Every row gives one point. The points of each table are mixes of a few directions, plus a little noise. Count the directions of each table, and those that both share. Where both have some left over, give the other angles between the two spaces (their principal angles), to ten degrees, smallest first.
In the rows, zero is written as 128.

First:
[[153 158  81]
 [120 120 145]
 [138 183 171]
 [109  86 139]
 [120  92 105]]
Second (7 x 3):
[[126 126 133]
 [ 98 100 200]
 [142 166 128]
 [132 138 128]
 [148 117  36]
 [123 112 123]
 [126 138 149]]
Directions: first 2, second 2, shared 2

First, 8 rows:
[[129 132 120 131 122 128]
 [134 163  65 151  75 128]
 [132 155  78 146  86 128]
 [124 105 169 114 162 128]
 [121  89 200 102 188 129]
 [125 113 154 119 150 128]
 [131 145  96 139 101 128]
 [127 121 141 123 139 128]]
Second, 9 rows:
[[160 109 107 114 119 154]
 [111 160 120 136 139 146]
 [140 146 116 137 131 115]
 [158 113 125 128 120  93]
 [129 156 128 148 136  84]
 [115  84 164 118 117  93]
 [116 166 121 143 140 124]
 [108 108 116  97 125 249]
 [113 112 154 129 125  93]]
Directions: first 1, second 3, shared 0; angles 50

First:
[[126 146 147 134 146 110  98  80 122 149  95]
 [167 138 157 164  64 143 134 166 129  93 137]
 [148 108 105 153 164 134 126 117 144 133 181]
 [125 134 152 104 134 104 117 126 116 148 123]
 [131 178  47 117 230 168  73 127 152 126  82]
 [ 92  95  83 110 130 136 170 104 114 130 126]
 [121 155 164 172  61 154 129 158 152  86  86]
 [123 139 143 105  91 130 139 172 119 113 111]
 [ 91  88 152 104 159  86 143  95 131 171 169]
 [155 100 130 119 102 116 152 133 100 129 169]]
Second, 11 rows:
[[157 137 123  93 117 143 116 124 147 116  71]
 [ 87 151 110 161 193  88  88 129 137 156 135]
 [ 74 138 136 208 116 118 170 139 136 126 163]
 [159  95 121 128 120 128 170 143  94 132 219]
 [153 145 138  90 127 138 140 153 156 125 106]
 [157 132 104 138  92 146 148 121 151 102  83]
 [109 158 158 107 150 122 134 163 157 142 125]
 [ 83 107 175 145 100 136 149 123  92 130 177]
 [166 107  95  84 170 114  71 105 100 145 133]
 [187  92  81 125  76 156 121  79 106  93  86]
 [ 71 147 167 128 146 119 101 128 132 142 110]]
Directions: first 6, second 5, shared 2; angles 30, 50, 50

First, 8 rows:
[[128 191 102 145  82 114 106  99 153  81 130 103  95 143]
 [107 166 134 107 121 149 146 120  90 155 140 116 136 104]
 [ 98 107 177 119 181 132 153 164  77 179 125 145 156  75]
 [136  95 143 133 140 160 145 144 108 152 143 163 149 120]
 [154  86 114 156 134  87  96 134 189  82 106 134 110 166]
 [141 160  77  90  86 112 114  82 166 109 116  68 107 174]
 [134  82 129 119 163  81 112 141 162 122  96 113 126 143]
 [126 139 150 153 117 190 152 138  81 146 168 181 145  99]]
Second (9 x 14):
[[114 202 108 122  89 120 120  96 129 107 130  88 104 127]
 [ 82 178 152  98 145 121 145 129  80 163 123  93 134  80]
 [106 191 122 115 109 122 127 109 113 127 127  94 114 112]
 [ 85 205 134 101 122 120 136 113  91 144 126  82 121  89]
 [171  62 114 155 128 137 116 138 167 105 133 170 130 170]
 [102  86 176 107 192 130 155 168  78 189 120 144 165  81]
 [163  79 117 149 124 137 120 134 161 107 131 159 128 163]
 [166  52 124 152 140 137 121 146 159 117 129 173 136 160]
 [163 102 105 152 107 132 112 120 170  93 133 148 116 169]]
Directions: first 4, second 2, shared 2

First, 9 rows:
[[114 127 133 125 121 121 135 138 132 126 107 155 127 114 129 125 131 128
  117 122]
 [121  26 165 169 120 117 141  88 148 109  67 199 103  47 130 120 164 169
  137  76]
 [154 176 103 113 143 144 111 131 112 140 189  53 140 186 125 136 107 110
  142 161]
 [ 81 166 130 102 107 108 147 179 135 128  79 193 136 114 132 122 123 110
   85 129]
 [154 153 111 123 142 142 113 120 116 136 178  65 135 170 125 134 115 119
  145 150]
 [122 178 113 106 127 129 126 155 121 136 144 111 140 159 128 130 112 108
  116 150]
 [ 96 195 115  93 115 118 137 181 126 135 115 150 144 149 130 127 111  99
   93 149]
 [124 125 131 129 126 126 130 130 130 127 120 138 127 122 128 127 130 129
  125 125]
 [186   7 151 191 151 147 111  31 132 115 153  87 100  92 124 130 159 180
  192  91]]
Second, 10 rows:
[[107 149 175 152 186 132 143 133  90  97 191 128 129 138 191 175 104 138
   93  86]
 [129 117  81 117  86 127 112 112 165 123 102 138 128 123  83 110 143 123
  149 157]
 [ 90 193 124 137 124 104 138 186 107 161  68 142 118 161 135 131  78 174
  138 108]
 [112 116  89 105  60 148  62 108 163 122 146 150 133 109 107  97 148  72
  113 150]
 [162 120 182 128 148 127 132 141  84 181 125 113 113 123 154 126 100 123
  133  99]
 [157 101  87 112 123 125 125  79 168  98 117 136 147 109  43 132 189 110
  166 166]
 [ 85 146  98 127 105 134 112 138 150  97 138 141 139 135 137 121 138 122
  101 140]
 [180 131 224 143 233 118 164 119  51 150 164 112 127 124 147 187 114 133
  143  71]
 [131 107 118 119 117 132 156 148 145 134  98  99 143 129 136  85 167 130
  111 161]
 [127 100 103 140  97 133 137 116 156 117 129 121 103 130 148 119 100 153
  133 140]]
Directions: first 2, second 6, shared 0; angles 30, 80

First (9 x 32):
[[114 144 145 105 111 123  95 125 105 165  83 138 153 153 113 139 173  63
  105 141 115 126 131 148 120 142 141 127  97 142 105 102]
 [121 125 132 123 131 145 115 136 141 122 118 127 114 142 117 125 139 115
  141 114 122 132 132 126 132 140 122 128 135 132 121 124]
 [154 134 108 162 115 139 174 128 137 122 145 119 103 116 166 125  80 165
  139 128 132 131 137 111 127 110 111 117 144 115 148 149]
 [133 143 120 144 104 176 136 143 149 131  97 124  83 159 142 123 122 104
  155 109 109 139 151 116 131 142  97 112 141 127 126 127]
 [136 130 134 120 131  67 137 104  85 150 149 134 190  95 133 141 127 141
   81 169 148 114 108 144 112 101 164 136  97 126 132 129]
 [150 132 122 141 127  83 162 108  97 140 158 128 165  93 152 136  98 165
   95 162 147 118 116 133 115  94 149 129 113 119 144 141]
 [154 152 110 162  93 152 170 129 128 145 115 123 102 138 174 128  91 131
  133 132 120 132 147 116 121 115 106 109 132 117 139 136]
 [137 150 125 139 100 141 137 128 119 154 100 130 124 145 147 134 127  99
  121 136 117 130 141 131 120 128 121 116 117 128 124 122]
 [ 57  42 155  56 242 127  31 151 192  25 185 127 117 114   7 101 197 166
  185  59 142 134  90 124 170 179 144 179 176 149 110 122]]
Second:
[[ 90  96 180 136 106  29 207  93 113  96 172  89 108 126 136 130  56 179
  186 178 202 107 105 173  37  33  86  86 122  59  85 123]
 [163  98 142  92 147 152  41 131 141 180  74 136 108 156  86 118 105  86
  116 133 115 121  92 234 186  91  97 163 123 144  54 102]
 [125 155 101 142 127 152 142 139 127 115 137 137 144 116 145 131 165 131
  113 108 108 138 153  63 135 179 157 126 132 144 179 143]
 [125 102 157 118 126  93 130 114 127 134 127 115 111 137 115 126  89 134
  149 152 155 117 106 185 110  72  99 122 123 106  84 116]
 [139 116 137 118 133 131 102 128 131 144 111 130 119 137 114 125 117 116
  128 132 127 125 114 165 142 112 116 138 124 130 101 119]
 [123 153 104 141 127 150 142 138 126 114 138 138 144 117 145 130 162 132
  115 109 108 139 153  65 132 178 156 127 133 144 176 143]
 [117 121 140 131 122 105 148 120 125 119 139 118 124 126 131 128 112 140
  141 141 146 124 124 135 105 107 120 118 128 112 121 127]
 [157 132 109 112 144 178  66 144 139 160  91 147 130 139 110 124 154  91
   99 107  91 135 126 144 186 156 136 157 131 164 121 121]
 [104 147 117 150 116 112 181 126 119  95 162 123 140 111 155 133 142 156
  136 126 135 133 151  63  91 151 148 106 131 119 175 145]
 [141 145 104 128 137 169 102 141 132 137 115 143 138 126 129 129 161 111
  105 106  98 137 140 100 161 172 147 142 132 154 152 132]
 [120 145 114 139 126 136 146 131 125 116 140 130 139 119 141 131 147 134
  124 118 121 133 144  84 122 156 146 123 131 133 160 138]]
Directions: first 3, second 2, shared 0; angles 50, 80

First (8 x 32):
[[123 122 119 134 154 142 112 100 112 144 144 152 152 135 142 131 117 135
  154 122 136 122 112 137 118 152 152 124 138 118 135 127]
 [135 120 126  94 145 134 118  93 114 125 153 157 136 138 130 175 107 115
  127 143 135 112 106 116 144 134 147 125 162 127 138 121]
 [134 119 124  92 151 137 116  87 112 127 156 162 140 138 132 179 103 115
  130 144 138 109 100 117 143 138 151 125 165 125 140 120]
 [105 144 127 226 106 124 138 193 147 150  80  76 130 109 138   7 173 167
  156  80 114 165 173 167  78 135 100 130  49 123 110 144]
 [108 124 116 179 158 146 109 116 114 160 129 141 162 128 152  80 131 154
  176  97 132 134 124 161  92 168 150 123 106 111 132 134]
 [147 138 146  89  77 100 159 170 156  88 106  92  78 121  95 153 142 104
   67 154 118 133 151  97 161  74  86 136 129 150 117 125]
 [149 140 147  85  75  99 161 171 157  86 106  89  76 120  93 156 141 103
   63 158 116 134 149  94 164  72  85 136 132 152 116 124]
 [124 120 120 124 157 142 111  93 110 142 149 157 151 136 141 143 112 130
  151 126 136 116 107 134 125 151 155 124 145 118 138 126]]
Second, 11 rows:
[[ 79 148 104  77 133 151 138 126 105 163 149 153 112 169 118 130 158 122
  110 174 140  81 142  78  70 169  77 139  50  97  71  96]
 [172 110 149 173 124 107 119 130 149  96 110 106 143  92 137 127 101 133
  144  87 117 170 116 173 180  92 174 119 198 155 179 157]
 [169 112 148 170 125 109 119 130 147  99 111 107 142  94 136 127 103 133
  143  90 118 168 117 169 176  94 171 119 193 153 175 155]
 [176 109 152 178 124 105 118 130 151  93 108 103 145  88 138 127  98 134
  146  82 116 175 115 178 185  88 179 117 206 158 184 160]
 [ 98 140 114  97 131 142 134 127 114 149 141 143 118 153 122 129 146 124
  117 156 136  99 136  98  93 153  96 134  80 109  93 108]
 [181 107 154 182 123 104 117 131 153  90 106 101 146  84 139 126  96 135
  147  79 115 179 114 182 190  85 183 117 212 161 189 163]
 [125 129 127 125 128 129 129 128 127 130 129 129 127 130 128 128 130 128
  127 130 128 125 129 125 125 130 125 129 124 127 125 127]
 [100 140 114  99 131 141 134 127 114 148 140 142 119 151 122 129 145 124
  118 155 135 100 136  99  95 151  98 134  83 110  95 109]
 [103 138 116 101 130 140 134 127 116 146 139 141 119 149 123 129 143 125
  119 152 135 103 135 102  98 149 101 134  87 112  98 111]
 [120 131 124 120 129 131 129 127 124 133 131 132 126 134 126 128 133 127
  125 135 130 120 130 120 119 134 120 130 116 123 119 123]
 [ 85 145 107  84 132 148 137 126 107 159 146 150 113 163 119 129 155 122
  113 168 139  86 140  84  77 164  83 137  59 101  78 100]]
Directions: first 2, second 1, shared 0; angles 90

First, 8 rows:
[[128 113 142 151 148 112 132 128 143 138 129 152 129 128 134 162 108 145
  131 140 120 149 126 158 134  98 151 126 129 108 114 126]
 [128 105 109 128 137 211 126 129 102 138 164  86 133 106 137 113 193 101
  174  65 150  66 110  45 104 181 118 144 103 167 129 130]
 [ 96 131 125 130 139 171 108 136 128 106 166  96 144 129 140 126 188 119
  157 105 144 105 108  73  95 131 148 167 129 142 129 114]
 [127 181 112  78  81 102 118 129 116  99 100 105 124 147 108  67 126 112
   90 151 129 129 146 124 129 150  86 123 143 145 157 129]
 [ 53 131 164 174 179 111  92 146 185  83 182 142 157 159 157 202 160 167
  149 165 128 181 100 146  91  22 227 200 162  82 102  87]
 [194 114 114 110 101 111 165 112  99 174  76 148 102 106 107 100  67 116
  103 120 115 113 153 159 172 181  68  60 105 140 136 160]
 [144 113 140 147 138  91 142 122 141 147 110 165 120 127 126 158  80 147
  115 149 113 157 136 181 151 102 136 107 129 104 117 134]
 [155 138 118 106 103 114 140 121 112 140  97 130 115 123 112  99 104 118
  106 130 123 121 143 138 146 158  91  98 122 138 139 143]]
Second:
[[151  83 159 137 180 123 128 112 153 101 134  94 146 105 121 164  74 129
  115 109 134 130  97  89 120 154 142 122 134 159 126 123]
 [152 156 123  98 104 146 123 156 109 154 130 128 136 103 143  85 184 119
  165 126 149  67 149 138 150 138 101 126 118 113 139 125]
 [ 57 168  51 140  80 135 130 103 100  81 121 121  91 205  86 111 130 118
   42 142  89 211 113  92  64 127 137 163 150 164 129 135]
 [149 173 165  76 129  81  94 143 152  84 140  91 165 107 129  96 128 139
  122 168 156  99 141 146 133 103 126 129 164 120 151  94]
 [ 40 115 149 117  75 105 106  49 130 123 147 110 114 182 123  97 106 113
  175 122 110 152 182 171 106  89 130  75 138 125 152 129]
 [153 114 131 166 164 148 153 188 138 170  89 189 123 115 159 173 156 133
  142 121 130 135  99 119 171 148 125 169  90  98 105 151]
 [212  71  97 145 159 151 152  83  97 145 181  93 127  68  90 150  65 145
   87  99 123  91 114 123  98 139 149  68 141 173 102 113]
 [114 118 124 152 116 135 141 132 121 173 116 175 110 140 145 141 144 131
  158 126 116 139 145 165 149 109 129 121 106  97 116 144]
 [126 154 152 121 144 124 122 187 151 123  92 150 142 129 159 132 169 123
  144 138 145 128 112 109 160 144 114 178 113 104 134 135]]
Directions: first 3, second 6, shared 2; angles 70
